Each row is a point. Two turns around zero, p and q, are shown by what they do to some points. Write where each new point lands after one turn and then the other. Backwards means that the second turn is done in reverse. Each puzzle has new turns, and all numbers are rounded.

Turn p:
[29 -2] -> [29  3]
[-25  27] -> [-30  22]
[ -4 -25] -> [  1 -25]
Turn q:
[ -9 -48] -> [-20 -44]
[29 -2] -> [28 -9]
[ 5 11] -> [7 9]
[-6 32] -> [ 2 33]
[-18   7] -> [-16  11]
Where do these land?
q, then p: [ 14 -35] -> [ 12 -36]
q, then p: [11 26] -> [12 25]
p, then q: [-25   8] -> [-25   9]

Turn p:
[ -2  15 -10  10] -> [ -6  16 -11  -4]
[  6 -16  33   0] -> [ 4 -9 35  5]
[-19  31  -9  -3] -> [-25   9 -18 -20]
[  5 -16   3  -7] -> [ 10 -13   5   7]
[14 -5 -3 -5] -> [16 -3 -1 -1]
[ -3  -9 -13   5] -> [  2   0 -10  13]
Turn q:
[ 10   0  -9 -23] -> [ -4   4 -20 -16]
[-2 35  8 -8] -> [ 27  22 -10   6]
[  4 -15   7   9] -> [ -5 -12  13  -5]
[  5  -8 -10   8] -> [ -7 -14  -3   4]
[-17 -13   4  15] -> [-13  -1  20  12]
Where do these land?
p, then q backwards: [ 6 -3 48 -9] -> [ -1 -28  36  18]
p, then q: [ -6  20 -11  -2] -> [ -8  13 -17   5]
p, then q: [ 16 -10 -11  -2] -> [  6 -19  -9  -4]
p, then q: [-8  0 -6 14] -> [ 4  2  0 17]
p, then q: [-2 -2 -7  4] -> [ 0 -3 -3  7]
q, then p: [ -6  -6 -12  -7] -> [-12  -1 -10   3]

Turn p:
[ -2   5   0   0 -17  -2  24 -15] -> [  6   1   6   5 -23   4  20  -7]
[-20  12   6  10  19  -6  15  13] -> [-24   2   6   0  18   6  16 -15]
[ -5  -1  12 -21  -6  36  -7 -19] -> [  1  12 -11 -25 -28  12 -21  -8]
[  0 -17 -37   9 -30   4 -25  21] -> [ -1  -9 -20  17  -1   5  -8  54]
[ 12  25 -13  21 -15 -17  13   3] -> [ 4 14 10 37  0 -4 20  4]
[ -9   5  10   0  -1   1  -1 -25] -> [ -4  -3  -2   1 -19  -6  -5 -20]
[ 10 -16  19  -2  16  11  -3  -7] -> [ 12  -9   4 -15   6   8 -18 -16]
[ 14  -9  12 -12  -7  -8 -13   6] -> [ 11  -3  14  -9   1 -12 -14  11]
[ -1  -5 -11  -5  42 -20  -1  23] -> [ -4  -5  -8 -11  48 -14  11  -4]
Turn q:
[ 25  20  20   6  -6  -1   5 -15] -> [18 13 24  6 -9  9 22  4]
[-14 -27  11  16   1  20   8  -8] -> [-18 -23   6  19  -3  20 -13  -1]
[ 14  15   6 -14  11  -2 -25  -3] -> [ 10  24  10 -23   9   7  -2   3]
[-13  -5  11  14   5  10  15  25] -> [-17 -16  10  13  -2 -16 -10  18]
[  9 -27  -6   8  -5  -4 -23   0] -> [ 16  -1 -13   7   9  17 -25   0]
[  5  -9 -25   0  14 -10  -9  15] -> [  2  10 -20   3  23 -13 -12  -1]
[  3 -20 -21   5 -40  21 -18  -5] -> [  9 -11 -39   3 -11  33  -5  17]
[-12   6  19 -30   8 -22  24  -5] -> [  2 -18  21 -21  -3 -23  13 -25]
[-3 20  6 -9  5  8 30 -9] -> [-15  -5  15  -2  -5  -8  32  -5]
[-12  26 -19   3   7 -19  -7   5] -> [ -6  27 -13  -6  -8 -24   0  -8]
Where do these land?
p, then q: [ 3  0 -1  1 25 10  0 10] -> [-16  12   4  -8  16   5   4  -8]
q, then p: [-10 -12   0 -11  10   6  -5 -18] -> [ -3  -3 -16 -14 -13   3  -9 -12]
p, then q: [ 16  -8   1   5 -11   8   3   3] -> [ 6  1  5  3  6  8  1 19]
p, then q: [ -2 -15   0  18  33 -22 -10  12] -> [-13   3  10  11  27   1 -24 -26]
p, then q: [  2 -15 -21  17   1   8  -5 -12] -> [ -3   2 -22  18  13  10  -5   7]
q, then p: [-10  11  14   2 -17  -2  12  48] -> [ -4 -19  28  -1  18 -18   9  35]
p, then q backwards: [-11  14  10   9  -1   6 -31 -32] -> [-37 -10  -6  23   2 -20  -7   0]
p, then q: [ 15  -2  15   5 -42  -1   1  -2] -> [ 23 -10  12   5 -19   5  -7  32]
q, then p backwards: [  6   7  -7 -33   5 -21 -10   3] -> [ 11  -5   3 -32  25  -2   5  -3]
p, then q: [ -9  19 -11 -14  -1  10  45 -12] -> [ -9 -14  -3   5 -14  -1  50  -4]
